Every row gives one point. Each copy is the shape, with its points in the same order, stretched, turned, moved and blurred by noise. Some copies are also mirrored. Which?

Shape (8 x 3)
[[-61 -21 -22]
 [-52  -2  34]
 [ 53  -4  10]
 [ 37  22  11]
 [ 39 -28   7]
 [-21   6 -23]
 [  2 -17  26]
 [-43 -16 -61]]
Copy 1 (8 x 3)
[[-39 -18 -75]
 [-52 -26 -12]
 [ 56  11  49]
 [ 21  31  45]
 [ 55 -16  23]
 [-16  19 -37]
 [ 10 -22  14]
 [-17  13 -96]]
Copy 1 is: only turned
Copy 2 (8 x 3)
[[ -3 -62 -31]
 [-47 -36 -16]
 [ 12  32  14]
 [ -8  27  39]
 [ 18  15 -15]
 [  0 -32  10]
 [-16   6 -12]
 [ 27 -62 -14]]
Copy 2 is: mirrored
Copy 3 (8 x 3)
[[-12  28 -56]
 [-31 -14 -64]
 [ 17 -18  52]
 [ -8 -21  34]
 [ 39   7  43]
 [-23  18 -29]
 [ 15 -10  -4]
 [ -9  52 -29]]
Copy 3 is: only turned
Copy 4 (8 x 3)
[[-15 -44 -23]
 [-32   6 -10]
 [ 36   6  17]
 [ 32  21  -4]
 [ 29 -12  32]
 [ 12 -26 -32]
 [  0  -1  12]
 [ 18 -65 -40]]
Copy 4 is: only turned

Shape (12 x 6)
[[-38 -17  10  35  30  -6]
 [  1  28  14   5 -33  20]
 [ 32  50  20 -24 -13  28]
 [-19  43  -2  62  26  13]
 [-42 -40  52 -24 -36  -5]
 [ 84 -11  31  19  -3 -17]
 [-47  21 -33  -4  17 -27]
 [  3 -28 -21  -9  -9 -22]
 [  1 -22 -30 -63  30  -3]
 [ 20  20  31 -38   5  26]
 [ 12 -24 -49  -3  41  39]
 [-39  13   3  -6 -66   1]]
Copy 1 (12 x 6)
[[-32  -1  36 -27 -10 -22]
 [-27   3 -31  10   2  17]
 [ -4  -3 -41  48  -6  -8]
 [-45  33 -27 -39 -37 -22]
 [-38 -39  50  53  34  27]
 [ 28 -55 -73 -31  43 -77]
 [-13  40  24   8  22   0]
 [ 23 -12   3 -21  47 -19]
 [ 56 -14  54  28  23 -23]
 [  1 -23   1  54  -3 -15]
 [ 53  -7  30 -55 -21 -31]
 [-31  16  -9  16  34  56]]
Copy 1 is: mirrored
Copy 2 (12 x 6)
[[-15 -30  15 -59  12  -2]
 [ 42 -31  10  12  15  -9]
 [ 61  -3  -4  17 -19 -13]
 [ 15  -7  44 -38  11 -35]
 [ 11 -78 -14  -8  15  40]
 [-11 -14  13  38 -47   9]
 [  1  16   4 -58  28  33]
 [-28 -12 -17  -7  12  33]
 [  0  37 -63 -42  -3  30]
 [ 57  -8 -22   0 -21  -6]
 [-29  20 -47 -52  17 -35]
 [ 16 -48  11  12  48  23]]
Copy 2 is: only turned
Copy 3 (12 x 6)
[[ 18  49 -42 -17  35  -8]
 [ 35 -12  17  19 -19  16]
 [ 36 -55  37  22 -24  -8]
 [ 40  41 -75  30  26 -21]
 [ 38   0  56 -38 -16  59]
 [-64 -88  28   1  61 -15]
 [ 56  84 -22  31   1 -15]
 [-14  17  17   9   7  -5]
 [  0  17  37 -10 -14 -45]
 [ 27 -52  49 -11 -16 -16]
 [-38  14 -38  -4  -5 -64]
 [ 63  32  34  29 -41  54]]
Copy 3 is: only turned
Copy 4 (12 x 6)
[[ 41 -34 -52   4  14 -11]
 [ -5   1  44   7  14  21]
 [ -1  20  66   7 -20  10]
 [ 58 -30 -10   1  -3  35]
 [-29 -19   4  20  30 -23]
 [ -8  25 -57  22 -67   8]
 [ 45   4 -20 -43  32   6]
 [ 13  19 -42 -10  23  -1]
 [ 31  36 -19 -17  25 -24]
 [  5  14  35  15 -20 -14]
 [ 63  28 -32  19  21   0]
 [-21   4  52 -15  47  25]]
Copy 4 is: mirrored
